Rows are points. To make a cloud, some directions were put in groups of two or more. Within a group, all points are equally far from the middle, so they leave a hole (a ring in 2 directions, a hollow ball in 3). The other directions are filled evenly. Then the cloud was stretched, turned, moved and blurred a little. Count the holes, and give their numbers of directions, smallest first.

Cloud, 14 rows:
[[ 3.2  0.8]
 [ 7.2 -0.6]
 [ 0.4 -1.3]
 [-5.3 -0.6]
 [-5.0  0.6]
 [ 4.1 -4.0]
 [-2.7  2.6]
 [ 3.3 -0.5]
 [ 3.8  3.5]
 [ 1.2  6.7]
 [ 0.3  1.2]
 [-2.9 -1.0]
 [-0.9 -2.9]
 [-0.9  6.5]]
Holes: 0

Cloud, 20 rows:
[[-4.7  1.9  3.4]
 [-3.1  3.0  3.7]
 [ 1.7 -3.4 -2.4]
 [-3.1 -2.3 -5.1]
 [-2.2 -1.4 -5.8]
 [ 3.3  2.1  0.9]
 [ 0.1 -0.1  4.1]
 [-3.7 -0.6 -5.6]
 [-2.1  2.6 -6.0]
 [-5.8  3.1 -3.1]
 [ 2.8  1.3 -4.2]
 [ 2.7  3.0 -3.5]
 [-0.4 -1.5 -5.8]
 [-0.1  0.9  4.2]
 [-3.1 -4.4 -0.8]
 [ 0.4 -2.0  3.1]
 [ 0.2  2.5 -5.7]
 [-3.6 -4.1 -1.4]
 [-6.4 -0.3  1.4]
 [-6.3  2.9  0.4]]
Holes: 1 (3)

Cloud:
[[ 1.8  0.8 -2.2 -0.2]
 [-0.5 -2.8 -1.6 -2.8]
 [-2.9  2.9  5.2  3.3]
 [-2.1 -3.4 -1.6 -3.2]
 [-1.0 -4.1 -5.1  3.2]
 [-1.1 -3.9  2.1  4.3]
 [-0.6  2.7  4.5  2.5]
 [-0.2 -0.1  5.7  1.9]
 [-3.0 -0.2  2.6 -5.5]
 [ 3.5  0.6  1.1 -4.4]
 [ 0.0 -2.8  4.6  5.1]
 [-4.4 -0.2 -2.1 -4.9]
 [ 2.8  4.8 -3.1  0.2]
 [-5.6  2.1 -6.8 -3.4]
 [-4.8  1.9  3.5 -4.9]
 [-1.2 -3.4 -0.8 -4.8]
 [-6.4  2.5 -4.5 -2.5]
 [-6.3  3.0 -5.7 -0.7]
 [-3.6 -1.6 -3.6 -4.1]
 [-1.0 -5.4 -4.6  0.8]
 [-0.8  0.2  0.7 -5.6]
 [-2.5  1.2  0.5 -4.9]
 [-2.5 -4.6 -0.4 -1.1]
 [-1.8  1.5  3.5 -4.0]
 [-1.1 -1.3  1.9  4.6]
 [-4.6  0.3 -1.3 -5.7]
 [-5.0 -0.4 -4.3 -6.3]
 [-1.4 -2.6  2.1 -1.0]
 [-1.9 -1.6  5.3 -0.5]]
Holes: 0

Cloud:
[[-4.0  4.7  2.2  1.9 -3.8  2.1]
 [-3.5  1.5 -2.1  3.4  2.3 -1.8]
 [-1.9 -3.9 -3.4 -5.2 -3.6 -4.5]
 [-3.4 -1.1  2.1  5.1 -3.6 -0.4]
 [-2.0  0.8 -5.1  0.8  2.7 -2.8]
 [-6.2  2.2 -0.2 -4.0 -1.8  1.1]
 [ 0.5 -0.5  7.3  1.4 -1.5 -1.5]
 [-5.7  1.6  0.0  2.9 -6.7 -2.1]
 [-3.5 -5.1 -1.0 -4.4 -5.5 -1.3]
 [ 1.9  4.0  2.1  2.4 -0.6  1.7]
 [-6.5 -0.5 -0.4 -3.7 -2.5  1.7]
 [ 0.9  4.3 -2.6 -1.1 -2.4  1.5]
 [-4.2 -4.3  2.6 -3.3 -1.3 -4.9]
 [-1.9 -4.0  1.2  3.1 -5.1  5.1]
 [-3.7 -1.3  7.9 -0.7  0.3  0.6]
 [ 3.8 -0.6 -2.3 -2.8 -3.6 -5.3]
 [ 0.4 -6.9  1.5  2.0 -3.3 -3.0]
 [ 2.7  2.1  1.2  3.2 -1.0 -4.6]
 [ 2.6 -1.5  5.8  0.1 -1.5 -2.5]
 [-1.8  1.6 -2.8  4.5 -3.7 -4.0]
 [ 1.2 -3.9  1.2 -4.8  1.4 -7.4]
 [ 0.5 -2.3  4.7 -4.2 -6.5 -0.4]
 [-1.9 -1.2 -2.4 -4.8  0.5  3.9]
 [-0.2  0.8 -3.9 -4.7 -0.3 -5.4]
 [ 4.6 -1.1  3.7 -1.4  2.0  2.6]
 [ 1.8 -2.0  4.0 -3.9 -4.6 -1.9]
 [-3.7  5.4  0.9  1.3 -4.6  3.2]
 [ 0.1  2.1 -0.7 -6.3 -1.5  1.2]
 [ 3.8 -4.4  1.0  3.1 -3.9 -4.3]
 [-4.1  2.8  5.1 -2.5 -2.0 -1.7]
 [-4.3  1.8 -1.5 -4.3  3.7 -1.1]
 [-5.4  1.6 -0.6  2.3  0.4 -2.6]
 [ 1.6  2.0 -4.3  0.8 -4.1 -1.3]
 [-1.4  1.8  4.3  2.0 -7.4 -3.4]
 [-1.0 -4.2  3.2  2.5  2.0  3.2]
 [-1.4  3.8  5.5  1.1 -6.6  2.0]
 [-2.7 -0.5 -1.4 -5.8 -1.0 -5.2]
 [-6.5  0.3  4.1 -3.2  2.8  1.7]
 [-5.3 -2.8 -0.4 -3.3  0.5 -5.4]
 [-2.0 -1.3  4.3 -3.2 -0.6 -7.7]
 [-0.9 -1.5 -0.4 -6.6 -3.6  1.9]
 [-5.9 -2.6  2.4  2.6 -5.6  1.9]
 [-4.1 -0.6  0.2 -5.7  3.1  1.5]
 [-5.2 -3.7  3.1 -3.4 -4.2 -1.1]
 [ 3.1 -0.2 -3.0 -1.1  2.3  1.2]
 [-5.2 -4.2  3.4  0.7 -3.9 -6.1]
 [ 3.8  0.2 -1.7 -2.5  3.4  1.5]
 [-5.8 -4.3 -0.6 -0.2 -1.1 -2.9]
 [-0.7 -2.4 -6.0 -2.0  3.6 -5.1]
 [ 1.1 -2.7 -0.6 -5.5  0.3 -0.2]]
Holes: 1 (4)

Cloud:
[[ 0.2 -4.7  2.1  1.4 -2.6  2.4  0.8 -2.8]
 [ 3.2  0.4  1.3 -5.3 -2.9 -0.7 -1.6  2.1]
 [-1.2 -6.1  0.8  3.3 -0.6 -1.7 -2.1  4.4]
 [-0.7  3.0  2.2 -3.0  6.8  1.8 -1.8  3.7]
 [ 2.2 -5.7  2.0  5.1 -0.2 -3.0  6.4  1.2]
 [ 1.5  0.3 -7.1 -2.9  4.1  2.3 -0.1 -2.1]
 [-0.7 -1.9  1.7 -2.1 -5.7  0.3 -2.9  4.8]
 [-2.2 -5.2 -2.8 -1.4 -0.3  2.4  3.7 -2.6]
 [ 2.7  4.7  0.7  2.1 -2.4 -3.5  4.0  2.2]
 [-4.0  1.1 -3.3 -0.3  5.5 -5.3  0.2  3.0]
 [-4.2  3.7  3.2  0.9 -1.8  1.7 -3.7  0.9]
 [-1.0 -3.2  2.0 -4.9 -3.7 -2.9 -3.6  0.9]
 [ 3.9 -5.3  1.0 -3.3  2.8 -1.5 -0.6 -4.4]
 [ 1.8  2.1 -3.6 -1.0 -0.2 -6.4  7.6  0.7]
 [-0.5 -2.8  4.0  1.0 -0.9  3.4  1.5 -2.4]
 [ 0.8  0.7 -3.3  0.4  2.2 -4.8  3.0  7.3]
 [ 4.6 -2.5  1.4 -3.4  3.7 -1.1 -2.4  2.8]
 [-6.4  2.5  0.5 -1.2  0.0 -5.9 -2.8 -0.1]
 [-3.6 -3.7 -4.1  3.1 -0.8 -3.3  2.1  1.9]
 [-0.1 -3.5  3.0  4.5  3.9 -0.2 -3.3  0.3]
 [ 3.2  4.3 -1.4  2.0  4.4 -4.5  3.3  1.2]
 [-7.7  0.6  2.5 -0.1  1.3  2.8  2.3  2.4]
 [-5.0 -0.1  5.9  3.1 -0.2 -1.8  0.9  4.1]
 [ 0.1 -4.8 -3.7  3.5 -1.6 -2.4  2.2  3.2]
 [-0.4  6.7  0.4 -4.5  1.5 -2.5  4.3  0.3]
 [-4.9 -2.8  4.7 -5.8 -1.6  1.1  4.4  1.2]
 [ 1.1 -2.0  5.4 -1.2  6.5 -0.3  6.6 -1.9]
 [ 3.2 -2.5  1.1 -2.1 -3.4  3.4  7.0  1.1]
 [-1.3  4.0  3.2  2.0  2.4 -4.4 -3.5  5.5]
 [ 3.6 -0.3 -5.5 -4.5 -0.9 -3.5  0.7 -2.2]
 [-1.1  4.6  4.6 -2.4  0.7 -3.5  2.3 -2.7]
 [ 4.1 -2.7 -5.4 -5.5  0.5 -0.7 -1.7 -1.3]
 [-4.7  4.9 -1.1  0.0 -0.1 -4.8 -1.7 -0.4]
 [-2.9  5.8 -1.0  0.3 -1.2 -3.0 -0.2 -2.7]
 [ 1.2 -0.1  6.3  0.2  6.0 -3.2  5.1  3.1]
 [-2.4  3.0  1.1 -0.1  6.7  2.4  3.0  4.5]
 [-1.7  4.9  3.2 -5.0  2.0  0.9  1.4 -1.2]
 [-2.1  3.4 -3.3  2.5  2.2 -4.2  2.2  4.7]
 [ 0.4 -2.9  2.5  4.4 -3.6 -1.1 -2.9 -3.8]
 [ 3.4 -0.7 -3.4  0.4 -0.4  4.3  8.2  1.5]
 [ 0.7 -5.3 -0.7 -3.4  1.9  2.7  0.3  7.3]
 [-4.9 -5.0 -1.1 -0.5 -0.1  1.9  5.6  1.2]
 [-7.2  3.4  1.1  2.4  1.8 -1.0  4.6  5.6]
 [ 0.0  2.7 -3.8  1.7  4.6  3.9  1.0 -0.2]
 [ 0.5 -3.7  2.4 -3.1 -4.4  1.8  4.7  1.3]
 [ 3.7  1.3 -5.6 -3.0 -0.4  3.5  2.2 -2.3]
 [-2.1 -1.1  3.3  3.5  4.6  2.2  5.7 -2.3]
 [-0.3 -5.9 -1.4  1.1 -2.3  1.6  8.3 -1.2]
 [-6.0 -1.6  2.8  0.0  4.5 -6.4  5.5  3.7]
 [-3.4 -0.9 -3.2  1.2 -0.5 -6.6  5.1  1.4]
 [-0.6 -6.0 -1.0 -5.1  3.7 -4.1 -2.0  2.5]
 [ 0.9  4.0  0.3 -2.2  6.6 -2.8  7.2 -3.2]
 [-4.0 -5.5 -2.1  1.3 -3.3 -0.9 -1.9  3.3]
 [-1.6  2.6  2.1  0.3  0.6  5.0 -4.1 -0.5]
 [-7.3  3.6  1.6  1.7  0.2 -3.7  3.5  3.4]
 [-0.8 -2.1  5.9  1.7  4.7  0.4  3.6  5.2]
 [-4.9 -1.2 -0.3  1.2 -1.2  1.1  4.7 -4.2]
 [ 2.4  3.0  1.1 -6.2 -2.5 -0.2  4.0  4.6]
 [ 1.0  0.9  4.2  0.1  2.7 -5.4 -5.4  2.6]
 [ 1.5  6.4  1.2 -3.3  2.5 -2.6  5.9 -2.7]
 [-0.8 -5.6 -2.7  0.2 -1.8  2.1  5.1  1.7]
 [-4.0 -0.1  2.5  0.6  5.5  2.7  6.2 -0.1]
 [-2.6 -5.7 -1.4  1.6  0.0 -2.2  5.6  6.6]
 [-5.0 -4.5 -2.2 -1.0  5.7 -3.7 -0.5  3.9]
 [-0.7  0.9 -2.7  1.3 -0.8 -3.7  1.4  9.0]
 [-4.5 -4.0 -1.8 -6.4  4.8 -0.5  1.3  2.5]
 [ 0.0 -5.8 -2.0 -1.1 -0.2  2.7  6.5  3.6]
 [-0.5  0.0  4.6  4.6  4.0 -0.3  1.9  2.6]
 [ 1.3  2.1 -4.2  4.3  2.7  1.8 -1.4  2.9]
 [ 2.6  2.2  4.1 -0.1  4.7 -3.7  2.3  4.8]
 [-1.6  5.8 -0.2 -2.9 -0.5  2.9  6.7 -1.0]
 [-4.0 -1.4  1.2  1.0  7.1 -3.3 -3.1  0.8]
 [-2.7 -6.7  0.9  2.6  0.9 -0.6 -1.9  3.4]
 [-1.4  5.4 -3.0 -2.1 -2.5 -2.1  3.5  0.1]
 [-0.9 -4.9  1.7 -5.5 -0.9  1.0  4.2 -1.2]
 [ 2.5  3.8 -1.4  0.0  2.7 -5.0  3.6  4.5]
 [-4.7  0.3 -1.4 -0.6 -0.6  2.0  0.7 -5.0]
 [-6.3  2.7 -1.7 -0.7  1.6 -6.4  1.9  5.1]
 [ 1.5  1.1  5.9  0.6  4.2 -5.4  3.0  0.7]
 [-2.5 -4.2 -3.3  2.8  3.9 -3.6  6.1  0.7]
 [ 0.5  3.4 -3.8 -4.0  2.6 -4.6  4.7 -0.6]
 [ 0.5  5.1 -4.2 -3.9 -1.0  1.1 -0.8 -1.9]
 [ 3.8  4.4  0.5  1.4 -0.6 -4.5 -1.8  0.5]
 [ 0.1 -2.6 -3.7 -2.3 -0.4 -7.0  1.2 -3.9]
 [-1.7 -0.6 -2.0 -4.2  2.0  0.2  4.6 -6.8]
 [ 3.1 -1.9  3.8 -2.0  5.3 -1.1 -0.9 -3.0]
 [-0.8  2.7  0.6  7.0  3.2 -0.6  0.6 -2.3]
 [-6.2  3.2  0.4 -3.1 -1.4 -3.6  4.1 -0.6]]
Holes: 2 (3, 3)

Cloud (104 x 9):
[[ 1.9  0.3 -6.2 -5.3 -3.4  4.3  0.8  1.8  2.4]
 [ 4.2  0.2  5.8  0.9  3.7 -8.3  2.6 -6.5 -1.5]
 [ 5.7 -2.0  4.4  1.8 -5.0 -2.7  1.8 -2.3  0.4]
 [-1.5  0.6 -3.3  5.0  2.3  1.2  6.1  0.3 -3.8]
 [ 1.3  7.6 -3.8 -1.9  3.9 -0.3  0.6  4.5  1.8]
 [ 3.4  3.3 -2.0 -2.1 -3.4 -1.5  2.4  4.3 -4.6]
 [-3.0 -0.5 -6.3 -0.9 -2.2 -4.8  3.5 -5.6  4.1]
 [ 1.7 -0.7 -2.9  1.9 -4.4  2.3 -1.0  1.2 -2.7]
 [-2.7 -5.0 -0.7  2.8 -0.1 -4.7 -1.9 -6.1 -0.2]
 [ 1.3 -4.2  0.9  2.1 -2.8 -0.1  3.7  6.6  3.6]
 [ 3.1  3.7  3.8  4.6 -0.7 -4.5 -2.6 -2.9 -4.4]
 [ 5.1 -1.1 -1.8  2.4  2.8 -5.4 -5.6 -4.9  1.8]
 [ 3.4  3.8  0.0 -0.3 -2.9  4.9 -2.1  6.5  1.6]
 [-2.2 -1.3 -2.9  0.5  6.5 -2.3 -4.0 -4.1  3.1]
 [ 2.9 -0.6  2.9 -1.8 -3.6 -3.1 -1.7  1.2 -1.1]
 [ 5.3  2.2  4.4  2.3 -0.5  0.4  1.2  3.4 -3.8]
 [-1.2  4.3  2.4  6.1  3.0 -1.3  0.4 -0.5 -2.6]
 [ 1.9  2.0 -3.2  0.5  3.3 -1.4  1.9  6.5 -0.8]
 [-1.5  5.3  1.1 -2.7 -5.1 -2.8  3.4 -1.8  4.2]
 [ 0.6  0.0 -0.4 -4.4  2.1 -1.9 -4.2 -3.1  0.7]
 [ 3.5  0.9 -2.9 -1.4  1.7  0.9  1.2 -1.2  4.2]
 [ 3.1 -0.7 -7.1 -2.4 -4.3  3.6  2.0  2.3  2.7]
 [-0.3  4.6 -2.4  7.3  2.3 -1.1 -2.1  4.9  5.5]
 [ 5.8 -0.5 -1.7  0.5  3.5  0.1  2.6  0.4  1.1]
 [ 1.9  0.5  0.4 -2.1  4.3  1.0  3.7  2.3  4.5]
 [-3.7 -0.6 -5.0  4.4 -2.3 -0.9 -3.9 -0.6  0.7]
 [-3.1 -2.5  0.5  4.6  2.2 -1.3 -3.1 -3.8 -2.9]
 [ 1.8  2.2  0.1  5.5  3.7  1.0  1.6  7.1  2.8]
 [-0.9  3.6 -4.1  2.8  1.2 -3.6 -2.8  5.4  0.6]
 [-2.1  3.1  0.9 -0.5 -1.2 -0.6  5.9  6.4  3.5]
 [-1.7  0.9  4.9 -1.1 -1.1 -6.9 -3.7 -4.1  2.7]
 [ 4.5  1.8 -1.1  0.6 -5.3 -0.2  6.3 -3.1  1.7]
 [ 1.6 -0.4  1.5  2.8  1.2 -1.2  0.6  2.9  2.7]
 [ 3.2  1.0 -4.2  3.3 -0.6 -3.7 -1.8 -3.8  5.0]
 [-4.0 -2.8 -3.3  0.6  5.6 -3.2 -5.7 -1.6  2.3]
 [ 5.7 -0.3  2.6 -4.5 -1.7  1.0 -0.4 -2.1 -1.7]
 [ 0.5 -3.7  0.7 -7.7 -8.4 -3.1  1.7 -0.1  2.2]
 [-3.4  4.6 -2.3  7.0 -1.2  0.4  1.3 -3.5 -4.2]
 [-1.0  1.1  0.4 -4.2 -5.4 -2.6 -2.0 -8.3  2.6]
 [-0.1  6.6  0.1  1.5  0.3  2.4  1.1  6.0  4.2]
 [-6.4 -2.2 -3.6 -3.3 -5.5 -5.3  5.9 -2.9  1.9]
 [ 4.0  1.4  5.7 -2.8  4.6 -3.3  6.1  0.0 -1.4]
 [ 1.6  3.4  5.9 -2.6 -4.3 -2.0 -1.5  0.1 -2.7]
 [-6.1 -3.2 -0.6 -3.1 -4.0 -4.3  2.8 -6.4 -1.6]
 [-1.1 -4.3 -0.9 -7.2 -4.8 -1.7  3.9  2.8  3.9]
 [-1.4 -0.5  1.4  7.2 -3.9 -2.3  0.5 -2.2  2.3]
 [ 0.0 -0.5 -0.6  2.2  7.1 -1.7 -4.6 -5.2  0.3]
 [ 0.6  4.2  1.9 -2.4  2.2  1.1  2.3  2.4 -1.9]
 [-0.1 -0.5  0.9 -3.1  0.4  0.6 -0.3 -1.3 -5.5]
 [ 6.4 -0.2 -0.5 -1.4  5.3 -2.7  2.0 -1.9  1.1]
 [-2.2  2.2 -4.5 -3.9 -3.3  3.2  3.0 -3.9  3.0]
 [-4.3 -3.0 -1.0  2.3  2.9  1.0 -1.2  1.2  0.2]
 [ 1.2 -3.0 -1.1 -2.8  2.6  1.1 -2.5  1.9  4.4]
 [-1.8  2.5  0.6  0.9  5.8 -0.5  3.4  1.4  1.4]
 [-2.8 -1.7 -4.0  8.2  1.8 -2.8 -1.8 -1.0  2.6]
 [-1.0  3.0 -0.5 -1.5  0.0 -5.2 -2.6 -3.2 -3.9]
 [ 4.1 -1.1  0.7  3.1 -0.6 -1.7  1.1 -3.2  2.3]
 [ 0.4  0.3 -3.2  2.6  1.2 -4.9 -0.6  1.0  4.3]
 [ 1.6 -1.4  3.5 -0.2 -3.0 -2.4  2.1 -6.2 -0.6]
 [ 7.8 -1.6 -1.6 -3.8 -4.9  1.9 -1.6  4.4 -0.2]
 [-0.9 -3.5 -5.3 -1.1 -5.4  0.7  0.1 -4.3  3.0]
 [-3.1  3.2 -3.7  0.1 -0.7  0.4 -1.1  6.0 -4.2]
 [ 0.7  1.5 -3.9  0.4 -6.7  1.8 -0.2  1.9  2.6]
 [ 0.1  3.4  1.6 -6.2 -2.7 -6.3  1.5  0.0 -5.1]
 [-5.0 -4.7 -0.5  2.5 -6.5 -0.8  1.0  1.6 -0.5]
 [ 3.0  3.1 -2.4 -5.5  4.6  3.9 -1.9 -1.2 -1.1]
 [ 2.8  6.3 -3.5  3.4  1.0  4.9 -2.1  3.1 -0.1]
 [-5.1  3.4  4.3  3.5  0.9 -4.2  2.4 -2.9  4.8]
 [-0.8  2.8  2.9 -3.5  0.7  0.5  5.5  1.8  8.7]
 [ 6.2 -1.7  1.1 -2.9  2.3  0.6 -3.9 -2.5  2.6]
 [ 0.7 -0.5 -5.1  0.6 -8.2  4.6  4.5  3.6  2.6]
 [ 0.9  7.0  0.2  2.8  0.0  5.3  5.6 -2.0 -2.7]
 [ 2.1 -2.0 -1.1  0.7  3.4 -8.7 -2.6 -1.5  3.8]
 [-1.0 -0.8 -4.0  1.1  2.7 -2.1  1.0  3.1  2.3]
 [-1.5 -0.2 -0.7 -0.8 -5.0  3.4  4.4 -0.4  3.8]
 [-0.2 -3.9 -1.1 -4.7 -5.3 -3.1  1.6  2.1 -4.1]
 [-2.8  4.7 -3.9  2.6 -2.8 -3.6 -1.3 -1.4  1.5]
 [-1.1  0.0 -2.9 -6.8 -1.1  2.0  4.3  2.7  1.1]
 [ 2.1 -3.2 -2.0 -2.5 -0.9  2.0 -2.0 -3.3  4.3]
 [ 2.4 -3.7 -1.4 -2.8 -1.1 -2.0 -3.5 -5.5 -0.1]
 [ 1.4 -2.9 -4.4 -4.4  0.0  2.6 -1.9  3.0 -0.4]
 [-2.8  3.2  1.0  0.2 -6.8  5.0  6.1  6.3  4.3]
 [ 0.9 -1.1 -2.6 -4.8  3.4 -0.7  0.8  2.7 -0.9]
 [ 0.9  2.1  0.7  1.2  0.7 -0.2 10.3  4.6 -2.4]
 [-3.6  3.7 -1.6  0.0 -2.8  3.7  5.7  2.5 -3.9]
 [-4.5  2.6  0.4  7.4  5.9 -1.4  5.4 -5.2 -3.5]
 [ 1.0  3.6 -0.8 -3.0 -4.1 -6.3  4.5 -6.1 -3.1]
 [ 0.9  4.6 -1.6 -4.4 -2.0 -7.5  6.5  0.4 -3.4]
 [-0.9  0.7 -1.1  3.0 -0.2 -2.3  6.0 -5.4  4.5]
 [ 7.3  0.4 -5.1 -2.7 -2.7  1.6 -1.1 -0.5 -3.7]
 [ 4.7 -4.3 -2.9  1.2  3.2  0.2 -2.0 -6.7  3.0]
 [-0.3  4.4  1.0  1.8 -1.1 -1.9 -0.2  6.1 -2.4]
 [ 1.0  7.3  2.1 -6.7  2.8  1.7  3.1  4.3  0.6]
 [-0.6  2.4 -1.8 -0.4  5.4  0.0  3.8 -7.6 -0.2]
 [-1.3 -1.9 -2.1 -2.7 -1.8  2.1 -0.7  2.1 -5.2]
 [ 0.9  0.9  1.2  1.6 -7.8  0.5  0.9 -0.9  1.9]
 [-0.5  5.1  5.5 -3.9 -2.2  1.8  2.2  0.6  2.2]
 [ 4.8  1.0  2.9 -4.1  2.1 -0.6 -0.3  3.7 -1.1]
 [ 0.5 -0.2  1.3 -4.4 -0.7 -1.4  6.9  0.4 -4.7]
 [ 6.0 -2.4 -5.2 -4.2  4.7  0.6  2.5 -1.9  1.9]
 [-1.8  5.6  2.9 -2.1 -0.8 -6.9  3.3 -4.9 -1.1]
 [ 6.7  2.1 -2.1  4.8  5.2  2.1  4.4  5.7  0.0]
 [ 5.0  1.3 -1.7  4.1 -0.6  4.2 -0.4 -2.5 -1.3]
 [ 3.7  0.6  0.8 -5.4  0.5 -3.2 -1.4  1.2  2.0]]
Holes: 0
